Rows are points. Each copy is the shape, with its points in the same order, turned, moved and blurred by noise. Is it also mirrored, or only turned?
In the rows, 128 means zero.

Shape (7 x 2):
[[150 126]
 [163 119]
 [ 98 103]
 [126  85]
 [167 151]
 [129 146]
 [ 94  85]]
Copy 1 (7 x 2):
[[145 127]
 [159 124]
 [104  90]
 [136  82]
 [153 157]
 [117 140]
 [107  71]]
Copy 1 is: only turned
Copy 2 (7 x 2):
[[147 129]
 [163 123]
 [ 97  99]
 [129  84]
 [159 156]
 [124 145]
 [ 97  80]]
Copy 2 is: only turned

Shape (9 x 4):
[[156 173 122 110]
 [100 104 121 119]
 [142 111 128 149]
 [127  91 118 135]
 [161 172 117  98]
 [155 132 116 125]
 [127 116 179  85]
 [ 89  89 137 147]
 [163 180 158 138]]
Copy 1 (9 x 4):
[[129 172 106 135]
 [113 100 126  89]
 [149 107 130 126]
 [148  95 128  99]
 [128 180 100 125]
 [151 140 108 123]
 [124 156 174  72]
 [114  74 153  98]
 [130 174 144 165]]
Copy 1 is: only turned
Copy 2 (9 x 4):
[[180 166 144 118]
 [130  95 115 122]
 [143 118 137 160]
 [142  98 115 151]
 [189 173 138 116]
 [165 133 127 147]
 [172  85 164  94]
 [105  76 125 138]
 [170 162 189 134]]
Copy 2 is: only turned
Copy 3 (9 x 4):
[[119 172 129  90]
 [139  96 104 119]
 [114 124 129 139]
 [114 103 118 129]
 [122 178 138  76]
 [ 99 147 125 102]
 [143 109 180  95]
 [156  90 114 151]
 [127 183 162 120]]
Copy 3 is: mirrored
Copy 4 (9 x 4):
[[131 172 126  98]
 [ 79 118 139 147]
 [135 128 126 155]
 [115 107 121 154]
 [128 170 120  86]
 [136 145 116 123]
 [115 114 187 102]
 [ 89 111 148 178]
 [159 186 150 117]]
Copy 4 is: only turned

Shape (10 x 6):
[[135 108 104 181  99 143]
 [137 166 114 107 136 119]
 [125 159 155 120 126 103]
 [ 85 164 118 118 139 150]
 [141 130 133 113 172 128]
 [134 163 102 111 152 129]
 [135  52 117 163 138 141]
 [130 135 158  96 119  36]
 [ 72 168 112 102  97 126]
 [126 123 138 103 108 131]]
Copy 1 (10 x 6):
[[143  98  94 147  80 124]
 [120 152 120 119 155 110]
 [115 165 142 144 132  98]
 [ 67 142 119 123 135 119]
 [132 133 145 143 161 135]
 [123 146 105 119 166 132]
 [146  62 135 168  98 147]
 [152 152 178 148 147  47]
 [ 75 149 112  89 114  79]
 [124 127 146 113 112 118]]
Copy 1 is: only turned
Copy 2 (10 x 6):
[[124  91 140 144  65 145]
 [143 146 103 112 137 120]
 [141 153 150 111 139 111]
 [ 93 156 113 127 143 152]
 [132 101 117 110 156 116]
 [134 137  89 128 141 124]
 [101  40 141 114  91 132]
 [142 153 156  70 121  46]
 [ 94 188 120 100 110 145]
 [131 127 134  79 115 142]]
Copy 2 is: only turned

Shape (11 x 8):
[[118 132 155 149 109 134 129 107]
 [103 160 141 146 103 120 155  99]
 [148 139 155 118 119 114 135 110]
 [120 131  74  86 146 140 133 158]
 [107 154 132 108  99 182  87 145]
 [118  86  80  72 118 140 102 142]
 [126 130 100 139 122 163 109 158]
 [128 139 159 150 106 169 153  88]
 [104  81 155  76 144 181 103 151]
 [133 148 121 112 144 108 118  65]
 [107 128  74 110 154 104 108 129]]
Copy 1 (11 x 8):
[[154 153 107 152 155 123 117 139]
 [149 170 111 155 141 109 149 126]
 [164 140 115 115 137 117 134 153]
 [ 82 115 110 103  78 149 151 132]
 [108 172 102 119 111 173  80 144]
 [ 94 103  74 102  68 125 101 132]
 [109 127 118 145 111 172 113 135]
 [152 162  81 147 177 150 138 142]
 [ 74 122  79  95 133 131  87 188]
 [153 137 119  91 141 105 133  90]
 [ 93 111 129 114  88 111 136 100]]
Copy 1 is: mirrored
Copy 2 (11 x 8):
[[134 137 155 138 106 124 123 124]
 [126 140 144 145  97 129 161 101]
 [144 127 164 111 136 128 142 117]
 [127 107  66  98 146 138 147 147]
 [124 134 112 114  99 180 105 179]
 [132  69  89  76 121 132 113 155]
 [146 120  91 142 115 144 116 172]
 [130 129 165 161 113 163 112 106]
 [ 86  78 147  90 138 149  94 192]
 [125 151 132  85 135 124 117  75]
 [114 120  73  95 136 103 124 133]]
Copy 2 is: only turned
Copy 3 (11 x 8):
[[113 111 146 139  95 145 134  76]
 [103 142 116 117  84 142 143  72]
 [135 118 148 120 118 126 148  82]
 [116 146 115 104 176 160 114 145]
 [119 145 180 108 114 169  77 118]
 [ 94 117 144 106 206 164  94 116]
 [115 145 143 153 137 169  94 127]
 [132 130 147 132  87 185 150  61]
 [116  71 181 102 152 190 110 139]
 [148 109  98 100 134 128 118  54]
 [107 123  88 115 166 138  96 121]]
Copy 3 is: mirrored
Copy 4 (11 x 8):
[[119 117 163 137 119 141 132 130]
 [ 98 151 159 120 109 123 144 124]
 [150 116 158 121 135 108 136 116]
 [137 134  74  87 172 142 142 144]
 [153 147 149 151 165 176 140 179]
 [129  91  79 122 189 141 149 169]
 [147 131 100 131 137 179 127 158]
 [120 119 182 128 112 159 164 112]
 [151  74 151 100 195 176 130 190]
 [118 121 140 130 173 117 137  73]
 [109 123  79 112 181 128 108 123]]
Copy 4 is: mirrored

Shape (14 x 11):
[[131 100 169 118 106 190 122 119 116 142 120]
 [118 156  84 131  87 108 132 192 101  89 143]
 [161  99 142  98 105 164 133 117 162 132 132]
 [ 73 106 130 129 158 145 191  93 111 134 174]
 [ 92  99 153 154 189 145 177 128 120 144 152]
 [ 97 116 166 132 145 125 122 109 114 130 188]
 [165 171  89 116  98 117 128 142 115 134 126]
 [158 125  94 148  82 127 122 114  97 102 137]
 [125 128 153 129 117 172 117  82 123 127 112]
 [126 172  97 179 115 114 161 184 124  83 172]
 [187  99 147 113  88 155 126 119 111 147 105]
 [152 108 136 100 121 119 125  84 117  99  97]
 [128  83 131 123 148 177 103 101 128 143 133]
 [135 115 115 138  80 112 121 110 137 137 103]]
Copy 1 (14 x 11):
[[161  84 170 114 152 160 122 161  95 148 120]
 [121 124  61 151  81  93 143 170 103 104 125]
 [166  88 165  95 135 130 144 147 144 130 147]
 [ 94 111 158 145 158 127 152  68  74 124 132]
 [ 82 115 150 132 188 127 153 102  84 164 146]
 [113 142 179 133 151 107 121 124  71 124 146]
 [174 142  79 125  94 119 130 142 130 132 138]
 [181 106 117 175 106  99 126 142 121 124 129]
 [157  96 163 128 137 142  85 127 113 152 123]
 [ 88 127  84 173  74  91 155 152 108 148 167]
 [206  99 146 116 142 135 145 162 134 157 113]
 [178  94 142 113 142  84 103 118 135 137 102]
 [158  89 159 127 191 141 110 136 109 125 153]
 [157 125 132 150 131 125 124 144 163 126 100]]
Copy 1 is: mirrored
Copy 2 (14 x 11):
[[155 120 184 140 126 161 126 138 157 133  83]
 [181 135  94  99 124  88  59 149 134 110 159]
 [146 114 150 128 113 152 148 153 186 112 115]
 [130 106 150  67 196 154 137  91 120 135 126]
 [130  90 145 124 209 133 148 107 108 150 127]
 [116 111 191 110 159 139 118 119 123 134 164]
 [174 168  96 119 104 135 113 160 138 126 161]
 [183 144 126 110  83 125 108 104 142 126 141]
 [145 161 175 142 134 161 135 110 157 119 105]
 [206 130  99 104 167  82  88 121 143 118 191]
 [170 129 155 137  76 147 147 163 154 137  99]
 [128 154 147 125  91 127 157 117 127  93 112]
 [119 100 156 158 125 174 129 108 153 128 111]
 [138 160 126 118  99 112 124 125 165 146 118]]
Copy 2 is: mirrored

Shape (17 x 12):
[[170  91 162 136 114  81  96 160 143  95 174 170]
 [121 113 116 117 144  76  82 125 153 158 103 157]
 [173 152 106 119 163 143 103 175  82 107 157 155]
 [164 123 171 158 129 135 118 175 166 138 123 137]
 [126 117 114  99 178 100 148 135 113 141 139 129]
 [160 107 130 185 107 143 140 157 137 179  93 156]
 [149  73  84 156 153 153 132  95 102  94 114  86]
 [131 115 125 115 165 106 135  91 142 177 151 170]
 [161 157 139 156 125 113 138 125 115 134 130 124]
 [104 128  94 123 108 152 158 112  92  97 160 114]
 [ 94 149 160 157 161 133 144 130 116 138  91 110]
 [160  89 165 113 127 134 153 140 102 156 149 114]
 [141 154 124 131  97  94  81 125 134 161 162  96]
 [149 103 102 146  98 135 134  98 160 115 170  82]
 [175 136 126 108 156 143 113 173  96  97  85 161]
 [158  73  88 114  99 115  96  89 136 106 107 114]
 [117 136 134 105 173 138  97 115  97 121 125 114]]
Copy 1 (17 x 12):
[[125 137 108 136 182 107  84 168  88 103 143 122]
 [123 168 127 135 154 112  79 136 160 150  70 116]
 [110 175  92 104 108 173 134 151  85  80 102 102]
 [166 116 124 161 137 131 136 148 113 133 132  92]
 [101 156 105 106 151 113 158 119 126 128  59 136]
 [181 127  99 155  81 114 119 135 120 172 110 129]
 [111 115  79 101 113 163 163 187 163 141 102 191]
 [144 178 132 114 158 114 119  95 139 135  79 170]
 [131 168 129 136 104 110 159 159 123 125 127 131]
 [ 69 135 103  80  96 130 163 125 142 127 144 159]
 [101 131 147 171  98 129 177 127 149 150  86 134]
 [142 112 134  89 136 112 162 149  83 142 100 144]
 [112 190 155  96 142 120 130 169 137 173 142 105]
 [130 136 101  82 151 127 160 161 168 158 169 154]
 [125 128 100 126  89 148 123 162 119  71  68  97]
 [118 126 102  76 132 121  96 194 182 136 110 161]
 [ 89 148 152 109 125 167 148 145 140 118  76 138]]
Copy 1 is: mirrored
Copy 2 (17 x 12):
[[128 110 121 168  99  63  86 120 109 113 165 116]
 [121 172 142 128 131  70 106 139 140 170 109 158]
 [175  93 122 113 103 135 119 138 105  96 136 183]
 [141 106 148 147 119 121 117 169 145 149 156  92]
 [156 124 106 119 177 104 132 117 113 153 123 167]
 [109 106 152 142 102 132 174 157 134 177 108 102]
 [150 121 114 173 158 164 125  78 146 122  55 138]
 [117 165 118 141 156 113 143 118 103 181 153 166]
 [165 136  93 136 118 125 151 142 131 138 130 115]
 [136 129  77  95 148 163 125  80  98 111  99 118]
 [175 155 138 111 176 136 158 156 124 142 104  96]
 [164  93 126 128 141 117 146  81 124 167 148 111]
 [170 160  80 119  84 109  93 125 125 185 122 119]
 [124 132  66 155 125 159  86  91 139 159 111  98]
 [160  98 156 113 122 119 140 141 161  86 126 170]
 [110 149 112 152 117 117  97  66 176 138  81 139]
 [191 163 139 114 156 136 112 109 123 129 118 159]]
Copy 2 is: only turned
Copy 3 (17 x 12):
[[180 149 120 149 152  95 135 128 152 192 181 154]
 [150 114 103  95 129  98  76 111 149 141 113 130]
 [201 172 130 118 136 181 146 153 116 151 114 156]
 [127 132 123 159 102 142 113 136 138 199 129 169]
 [132 129 144  85 144 136 143 154 138 134 108 112]
 [134 119 109 134  57 125 133 100 101 200  96 151]
 [159  65 110 143 111 140 188 157 103  99 120 129]
 [126 113 154  85 153 127 122  83 125 152 120 113]
 [146 141 132 160 115 140 122 135  98 164 117 103]
 [130 158 112 148 125 148 190 130  99  85 136 114]
 [ 97 132 153 140  96 118 107 165  95 126  92 139]
 [116 130 139 108 101 144 162 150 114 174 173 121]
 [133 141  70 142 148 151  86 131 105 153 151  96]
 [114  98  84 181 141 150 166 112 125 133 157 114]
 [201 155 147 121  82 155 128 163 150 139 111 159]
 [172  75  81 141 101 120 141 114 153 106 162 111]
 [144 126 141 109 134 153 108 164 108  96 130 142]]
Copy 3 is: only turned

Shape (18 x 12):
[[ 83 112 112 175 116 129 108 136 140 131  93 120]
 [ 77 154 156 151 108 132 141 121 116 132 134 109]
 [ 86 153 141 153 123 126 148 115  82  89 134 108]
 [ 83 131 119 178 107 117 122 125 101 124 114 111]
 [ 98 147 181 127 161 143 125 106 142  71 111 104]
 [144 147 128 153 102 145  62 150  83 108 138 118]
 [225  97 117 170  95 153 136 130 144 129 128 134]
 [ 93 151 142 122  99  99 125 130 125 126 117 131]
 [129 102 162 133 104 114  98 107 128 125  92 105]
 [104 114  98 118 132 148 126 108 148 122  94 100]
 [ 86 148 102 122 120  50 136 122 118 121  93 105]
 [138 154  95 142 100 109  97  83 130 106 188 118]
 [121 107 146 126  96 149 151  97  88 132 135 110]
 [ 77 117 105 142  99  59 151 142 128  91 140 132]
 [112 149 170 140 180 134 107 152 134  85 160  98]
 [153 138 194 120 154 144 142 125 143 108 104 180]
 [108 144 123 126 152 118 133 106 138 116 101 100]
 [111 105 100 132 237 150 146  73 120 131 105 104]]
Copy 1 (18 x 12):
[[119  94 117 131 122 131 114 105 154  95 156  74]
 [ 67 122 124 138 130 129 109  84 130 124 112 114]
 [ 79 110  91 146 157 133 150  75 130 123 106 124]
 [ 93  78 117 148 139 131 124  88 138 100 137  98]
 [120 186  98 133 135 129 161  75 145 118 108 114]
 [128  89 133 104 118 168 142  78  91 100 163 143]
 [140  97 143 136 107 151 156 169 152 175 190 170]
 [100 104 105 140 110 113 103 101 123  94 106 136]
 [143 113 150 135  88 123 141  99 145 120 114 117]
 [145 119  87 128 118  98 114 101 136 144 148  94]
 [116  82  81 180 108  74 116 102 116  72 111 113]
 [109 101 127 130 139  83 121  68 122 121 181 190]
 [111  91 132 121 138 122 136  99 130 169  99 129]
 [ 80  75  79 136 128  79 136 112 154  73 119 142]
 [ 96 183 120 110 144 126 175  95  95  91 140 121]
 [145 182 126 140 137 159 134 151 144 120  99 153]
 [131 139  94 158 122 104 127 100 125 123 132 102]
 [170 162  99 169 204  77 150 120 115 153 145  62]]
Copy 1 is: only turned
Copy 2 (18 x 12):
[[134 163 122 149 147 174 146 174 103 142 101 112]
 [152 170 124  93 109 164 166 130 108 107  94  95]
 [142 163 114 107 134 124 173 119 108  82 100 110]
 [132 167 111 121 140 141 180 158  95 123 107 109]
 [139 162 150 117 138 167 123 114 131  44 106  95]
 [124 128 111 170  85 121 139 153  59  87 107 129]
 [177 129 162 209 119 102 123 123  90 163 133 131]
 [119 154 132  94  94 157 147 156 123 116 119 132]
 [124 127 175 159 116 170 156 133 120 112 136 116]
 [117 159 112 161 134 175 119 118 140 126 106 130]
 [ 93 148 110  90 134 140 157 176 144 123 159 125]
 [ 95 152 107 141  85  92 115 116  97 128 119  73]
 [139 125 133 132 123 144 182  82 113 122  94 118]
 [115 134 112  91 139 100 146 180 155 131 107 113]
 [166 132 108 112 126 151 105 131  96  56 118  80]
 [168 146 204 112 129 156  85 109 102  90 117 157]
 [124 167 113 124 143 169 118 122 130 104 143 115]
 [114 141  93 131 218 173  97  74 109 115 136 105]]
Copy 2 is: mirrored

Shape (16 x 12):
[[116 133 131 115 155 142 116 146 103 144 118 107]
 [134 108 144 140 152 128 147 145 132 101 116 144]
 [101 114 120 132 145 140 152 103 127 113 105 121]
 [152 124 165 129  93 146 150 114 129 103 131 116]
 [106 137 148 131 139 103 148 139 115 100 145 129]
 [132 139 124 148 118  68 134  34 132  97 147 125]
 [104 111 159 118 110 151 122 120 137 114 131 141]
 [113 111 135 108 150 139 114 149 101 138 146 139]
 [113 118 141 129 143 144 138 139  62 174 107 144]
 [132 113 117 119 156 116 142 151 130 183 100 134]
 [131  87 201   7 122 139 134 139 110 146 140 137]
 [105 136 112 125 112 147 153 149 118  98 141 131]
 [124 144 130 117 142 155 146 120 132 106 148 150]
 [116 137 129 138  66 134 148 137 136 147 149 129]
 [142 130 114 136  75 117 133 149 118 102 126 143]
 [118  88 121 148 156 143 149 125 104 103 151 122]]
Copy 1 (16 x 12):
[[153 133 124 118 109 117 112 121 115 147 124 108]
 [126  97  95 113 117 117 143 110 119 147 115 162]
 [127 114  98 101 113 135 128  97 125 135 167 138]
 [ 91  89 133 131  92 156 158 134 112 133 136 140]
 [124  88 138 110 117  92 149 110 141 146 135 137]
 [107 107 168  66 134 147 187  89 156  80 166 153]
 [ 82 121 132 131 117 133 122 110 118 155 141 146]
 [122 148 121 125 115  90 116 121 123 143 115 125]
 [163 160 123 158  84  99 128 100 103 133 139 134]
 [164 125 104 138 101 122  92  94 132 106 107 140]
 [ 75 156 151 134  27 113  84 159 163 163 100 159]
 [112  88 115 131 130 101 128 139 115 136 161 127]
 [110 117 105 130 136 125 148 138 148 143 145 134]
 [ 95  85 149 169 120 127 122 114 114 101 150 121]
 [112  79 145 137 130 113 131 142  89 104 139 160]
 [107 120  85  98 110  95 155 105 107 128 137 122]]
Copy 1 is: mirrored
Copy 2 (16 x 12):
[[124 127 118 111 166 106 148 162 113 122 107 108]
 [116 137 163 138 142 130 136 149 138 114 144 126]
 [ 91 115 138 101 154 136 134 137 131 148 129 131]
 [135  98 139 126 133 173 111 139 142 130 133  79]
 [111 136 143 151 154 116 142 139 160 142 119  88]
 [134 155 112 134 142 165 104  90 167 209 126 124]
 [103 106 139 126 131 123  90 144 120 129 126  89]
 [136 126 124 135 164  86 126 146 123 104 116 109]
 [149  84 109 132 147  88 152 174 105 136 133 124]
 [144 124 119 103 117 101 171 147 125 108 103 155]
 [181  87 174  74 136  61  88 148 132 101 104  46]
 [ 94 101 120 145 164 132 146 109 129 116 125  83]
 [113 132 122 120 163 126 130 123 135 112 158  94]
 [113  89  93 141 107 144 132 116 140 114 114  89]
 [127 103 134 169 124 153 144  99 117 119 118 101]
 [109 117 137 143 184 134 121 153 155 119 124 136]]
Copy 2 is: only turned
Copy 3 (16 x 12):
[[115 147 107 152 128 124 135 174 136 127 121 137]
 [131 127 108 139 137 132 116 109 158 125  92 131]
 [ 87 127 122 128 118 122 122 130 158 136 105 102]
 [137 114 157 154 129 152 147 102 142 116 132 103]
 [116 132 144 149 162 101 131 124 147 114  95 135]
 [114 149 213  76 118  88 143 102 168 134 115 112]
 [109 116 140 129 150 158 121 126 115 125 115 112]
 [120 159 100 136 156 128 127 152 117 119 118 132]
 [ 93 186 102 171 112 126 112 138 110 120 127 140]
 [121 134  83 140 102  96  99 140 125 141 140 151]
 [166 127 103 157 146 122 154 137  21 136 107  79]
 [ 88 114 115 143 159 128 151 121 151  96 122 125]
 [104 131 118 129 161 135 157 113 146 146 119 127]
 [ 98 106 149 143 147 127 125 112 124  98 175 135]
 [115 113 136 127 129 133 144 100 140  68 134 149]
 [116 161 108 131 156 127 117 127 173 111 111  93]]
Copy 3 is: only turned
